Every row gives one point. Each copy is the shape, with its points in the same order, turned, moved and blurred by noise. Some copies are also mirrored. Which?
In the rows, 128 means zero.

Shape (9 x 3):
[[172  53 116]
 [130 152 167]
 [ 97 157 148]
 [198  95 103]
 [103 139 149]
 [161  79  95]
 [102 158 149]
 [180  71  71]
 [147  91 132]]
Copy 1:
[[134 132  30]
 [109 158 144]
 [108 120 159]
 [173 152  55]
 [104 123 141]
 [156 117  54]
 [110 127 157]
 [180 112  36]
 [121 133  77]]
Copy 1 is: mirrored
Copy 2, 9 rows:
[[156 121 208]
 [ 90 124 107]
 [108 150  90]
 [108 142 221]
 [117 139  99]
 [144 151 197]
 [101 149  92]
 [146 167 226]
 [133 121 161]]
Copy 2 is: only turned

Shape, 10 rows:
[[130 112 135 227 147 153]
 [188 158 142 172 179 188]
 [138 140 149 162 119 140]
 [148 137 117 133 119 174]
 [215 120 199 119  91 116]
 [145 118  84  38 110  77]
 [153 180 113 119 137 127]
 [162 141  63 155 134 125]
 [ 77 141  92 114 173 100]
 [ 99 125 137 225 106 114]]
Copy 1, 10 rows:
[[145 126 155 122  57 181]
 [115 187 203 112 111 194]
 [144 140 145 116 131 143]
 [102 147 157 134 160 169]
 [186 190 207 149 176  88]
 [ 72 175  88 173 202  64]
 [107 192 122 108 162 145]
 [104 184  99 167 128 168]
 [ 58 142  77  97 127 105]
 [179 110 106 115  83 156]]
Copy 1 is: only turned
Copy 2 (10 x 6):
[[ 68 119 179 107  71  92]
 [ 75 154 209  74 121 165]
 [109 131 157  94 126 104]
 [142 123 166 110 128 150]
 [106  99 125  40 198 123]
 [171 133  99 190 202 158]
 [125 174 173 128 165 137]
 [109 120 202 172 141 134]
 [124 189 117 189 117 125]
 [ 89 122 150 113  87  45]]
Copy 2 is: only turned
Copy 3 (10 x 6):
[[ 67 218 160 101 114 134]
 [154 236 147 144 102 101]
 [117 177 115 109 105 129]
 [142 186 101 117 154 108]
 [131 180  27 135  52 115]
 [125  68  67 191 146 105]
 [160 142 137 143 107 101]
 [105 148 147 156 142  61]
 [114 108 165 158 151 154]
 [ 47 166 152  69 100 131]]
Copy 3 is: only turned

Shape (15 x 9):
[[123 114 165 127  98 134 182 145 145]
 [ 87  71 118 103 121 175 124 175 130]
 [164 113 162 196 178  43  76 110 214]
 [114  68 104  81 163 156 151 169  94]
 [105 112 128 180 143 119  82  97 195]
 [146 158 153 135 122 114  84 121 199]
 [157 123 144 160 115 139 181  88 148]
 [105 127 158  90 210 122  78 139 137]
 [134 127 123  94 144 228 141 209 129]
 [191 148 152 169  79  90 103  72 126]
 [119 149 104  94 205 185 129 125 105]
 [181 110 134 119  69 151 154  60 139]
 [148 151 108 189  87  61 138  98 141]
 [182 100 142 199 143 100  71 127 197]
 [ 95 112 165 126 186 198 106 149  76]]
Copy 1, 15 rows:
[[ 87 118  69 155 148 117 144 119 132]
 [178 143  69 191 138 131 158 109  95]
 [134  88  77  41  28 157 125  76 198]
 [171 132  61 172 124 133 150 152  48]
 [149 118 111 115  62 150 184  74 179]
 [144 100 110 130  80 131 121 117 209]
 [ 71 123 108 118 107  86 167 128 144]
 [167 109  89 156  60 210 124 157 123]
 [176 184  51 202 144 117 149 189 129]
 [ 92 121 172  69 103 101 103 112 172]
 [163 134 111 162  81 157 182 212  99]
 [ 82 129 149 150  98  45 132 115 129]
 [115  80 143  54 141 106 155 103 165]
 [155 140  89  60  51 118 125  76 193]
 [146 190  96 174 103 197 153 163  88]]
Copy 1 is: mirrored
Copy 2, 15 rows:
[[165  96 181 105 121  92 137 127 180]
 [153  71 114 124  71  67 110 123 126]
 [ 30 128 209 143 198  91 141  52  97]
 [179  84  71 104 120  58  98 112 131]
 [ 87  93 193 156 137 111 127 107  69]
 [ 70 109 180 104 129 126 175 110 114]
 [156 117 188 131 179 108 137 157 150]
 [130 117 108  88 124  93 157  47  70]
 [165  71  64 136  79  85 184 131 163]
 [ 83 176 191 111 170 158 116 151 144]
 [184  95  67 111 147 119 164 112  84]
 [137 145 180  96 157 108 129 212 143]
 [ 90 104 199 120 188 167  89 126 155]
 [ 34 131 178 170 162  91 139 101 116]
 [197 142  89 148  88  99 141  80  99]]
Copy 2 is: only turned
Copy 3:
[[135 103  76 121 183 127 125 159 136]
 [ 72 164 101 107 159 180 130 183 125]
 [188 142  59 174 109 175 150  44 208]
 [ 32 156 129 158 153 159 121 159  94]
 [176 148  92 151 122 189 165 141 202]
 [195 131 117 100 120 157 165  95 152]
 [136  59  83 139 144 105 144 149 160]
 [123 200 154 176 139 135 142  92 142]
 [ 47 142 180  60 167 143 126 148 140]
 [216  86  80 126  80 106 115 117 153]
 [ 81 151 198 164 139 127 155 142 133]
 [153  79  74 114  92  97 164 176 123]
 [200  56  89 148 114 174 104 125 147]
 [152 134  64 128  86 177 143  79 223]
 [ 87 190 172 148 148 111  99 174 169]]
Copy 3 is: only turned
Copy 4:
[[180  82 152 163 132 130 134 106 122]
 [113 128 157 190 133  70 133  72 148]
 [141 196  98 127  97 232  54 138 121]
 [134 143 154 142 151  44 135  93 179]
 [ 98 182 126 168 119 168 105 136  78]
 [125 129  85 133  79 159 106 115  89]
 [165 108 150 115 141 162 161 136 107]
 [129 172 118 114  97  64  55 124 118]
 [ 95  82 149 118 120  49 133  32 135]
 [126 105  99 119 111 201 140 200 127]
 [112 150 136  74 149  42 119 108 100]
 [154 104 134 126 105 145 214 160 115]
 [141 115  71 148 168 196 135 175 117]
 [ 96 171 119 125  93 221 104 122 136]
 [ 90 115 196 113 129  48  83 122 115]]
Copy 4 is: mirrored
